Rows are points. Each copy is the shape, with its points in the same order, turned, moved and blurred by noise. Some copies are also mirrored. Which?

Shape:
[[ 0.06  0.45]
 [-0.13 -0.25]
 [ 0.16  0.47]
 [ 0.15  0.17]
 [ 0.07 -0.21]
 [ 0.01 -0.73]
 [-0.05  0.33]
 [-0.70  0.35]]
Copy 1 (8 x 2):
[[-0.10 -0.30]
 [ 0.21  0.29]
 [-0.25 -0.34]
 [-0.11 -0.05]
 [-0.04  0.31]
 [ 0.14  0.83]
 [ 0.01 -0.22]
 [ 0.66 -0.38]]
Copy 1 is: only turned
Copy 2, 8 rows:
[[ 0.32  0.29]
 [-0.02 -0.29]
 [ 0.30  0.46]
 [-0.04  0.19]
 [-0.09 -0.10]
 [-0.44 -0.55]
 [ 0.34  0.15]
 [ 0.84 -0.35]]
Copy 2 is: mirrored
Copy 3:
[[ 0.30  0.01]
 [-0.30 -0.35]
 [ 0.34  0.17]
 [ 0.06  0.06]
 [-0.31 -0.13]
 [-0.85 -0.38]
 [ 0.25 -0.15]
 [ 0.42 -0.66]]
Copy 3 is: mirrored
Copy 4, 8 rows:
[[ 0.06 -0.44]
 [-0.10  0.30]
 [ 0.18 -0.45]
 [ 0.10 -0.13]
 [ 0.15  0.26]
 [-0.08  0.73]
 [ 0.02 -0.34]
 [-0.71 -0.35]]
Copy 4 is: mirrored

Shape:
[[ 0.00 -0.28 -0.05 -0.34]
 [ 0.26 -0.26  0.07  0.04]
 [ 0.17 -0.03 -0.25  0.19]
 [-0.67  0.67  0.35  0.23]
 [-0.93 -0.28  0.54 -0.27]
 [-0.35  0.43 -0.13  0.22]
 [-0.08  0.13  0.13 -0.16]]
Copy 1 (7 x 4):
[[-0.34  0.22 -0.27 -0.01]
 [ 0.09  0.10 -0.24 -0.16]
 [ 0.12  0.04  0.22 -0.08]
 [-0.07 -0.74  0.02  0.90]
 [-0.79 -0.63 -0.67  0.32]
 [-0.09 -0.33  0.27  0.49]
 [-0.12 -0.01 -0.22  0.38]]
Copy 1 is: mirrored
Copy 2, 7 rows:
[[-0.43  0.20 -0.05 -0.16]
 [-0.16 -0.16 -0.14 -0.29]
 [ 0.23  0.02 -0.15 -0.22]
 [ 0.24 -0.18  0.21  0.94]
 [-0.60 -0.11  0.81  0.45]
 [ 0.32  0.17  0.11  0.48]
 [-0.21  0.04 -0.12  0.28]]
Copy 2 is: mirrored
Copy 3 (7 x 4):
[[-0.04  0.40 -0.25 -0.05]
 [ 0.22  0.38  0.01 -0.12]
 [-0.03  0.18  0.29 -0.02]
 [ 0.08 -0.97 -0.19  0.24]
 [ 0.28 -0.25 -0.89  0.65]
 [-0.19 -0.44  0.09  0.17]
 [-0.01 -0.09 -0.21 -0.13]]
Copy 3 is: only turned

Shape (9 x 6):
[[-0.50 -0.12 -0.66 -0.01 -0.25  0.41]
 [-0.53  0.16 -0.69  0.04  0.26  0.40]
 [-0.28  0.10 -0.71 -0.02 -0.01 -0.03]
 [ 0.07 -0.12  0.16  0.43 -0.16 -0.18]
 [-0.27 -0.46 -0.60 -0.09  0.16  0.28]
 [-0.21  0.23  0.52 -0.11 -0.29  0.05]
 [-0.03  0.34  0.89  0.14  0.03  0.14]
 [ 0.19  0.41  0.34 -0.30 -0.04  0.25]
 [-0.28  0.18  0.50 -0.23  0.07 -0.17]]
Copy 1, 9 rows:
[[ 0.39  0.18  0.35  0.72 -0.50  0.33]
 [ 0.51  0.44  0.43  0.80  0.00  0.07]
 [ 0.69  0.14  0.16  0.42 -0.28  0.03]
 [-0.02  0.11  0.05 -0.40 -0.27  0.01]
 [ 0.41 -0.03  0.38  0.43 -0.07  0.52]
 [-0.28  0.03 -0.49  0.22 -0.16 -0.07]
 [-0.68  0.13 -0.49 -0.08  0.22 -0.27]
 [-0.23 -0.30 -0.27  0.32  0.22 -0.42]
 [-0.09  0.14 -0.64  0.12  0.08  0.02]]
Copy 1 is: mirrored
Copy 2, 9 rows:
[[-0.46  0.49 -0.35  0.68  0.19  0.11]
 [-0.36  0.84 -0.24  0.36 -0.14 -0.10]
 [-0.49  0.31 -0.10  0.49 -0.12 -0.21]
 [-0.37 -0.39 -0.36 -0.10 -0.01  0.28]
 [-0.24  0.38 -0.36  0.74 -0.24  0.27]
 [-0.01 -0.07  0.02 -0.31  0.48  0.22]
 [ 0.17 -0.07 -0.17 -0.82  0.30  0.30]
 [ 0.37  0.00 -0.14 -0.22  0.32 -0.13]
 [ 0.11  0.03  0.31 -0.32  0.13  0.30]]
Copy 2 is: only turned
Copy 3 (9 x 6):
[[ 0.67 -0.18 -0.11  0.99 -0.33 -0.22]
 [ 0.60 -0.08  0.26  1.09  0.05  0.14]
 [ 0.55 -0.23  0.22  0.61 -0.24  0.19]
 [-0.19 -0.33  0.12 -0.01 -0.17 -0.16]
 [ 0.80 -0.15  0.11  0.62  0.01 -0.37]
 [-0.36  0.35 -0.37  0.22 -0.33  0.09]
 [-0.75  0.39 -0.24  0.16  0.00  0.05]
 [-0.09  0.27 -0.51  0.13  0.10  0.31]
 [-0.22  0.51 -0.03  0.09 -0.36  0.23]]
Copy 3 is: only turned
Copy 4:
[[ 0.72  0.16 -0.52  0.41  0.32 -0.20]
 [ 0.61 -0.23 -0.51  0.76  0.30 -0.15]
 [ 0.50  0.10 -0.38  0.55 -0.16  0.02]
 [ 0.17 -0.09 -0.20 -0.27 -0.32 -0.22]
 [ 0.77  0.02 -0.16  0.33  0.35  0.22]
 [-0.44  0.27 -0.36 -0.02  0.08 -0.40]
 [-0.70 -0.16 -0.25 -0.22  0.03 -0.49]
 [-0.35  0.08  0.13  0.26  0.06 -0.51]
 [-0.56  0.06 -0.35  0.14  0.04 -0.03]]
Copy 4 is: mirrored
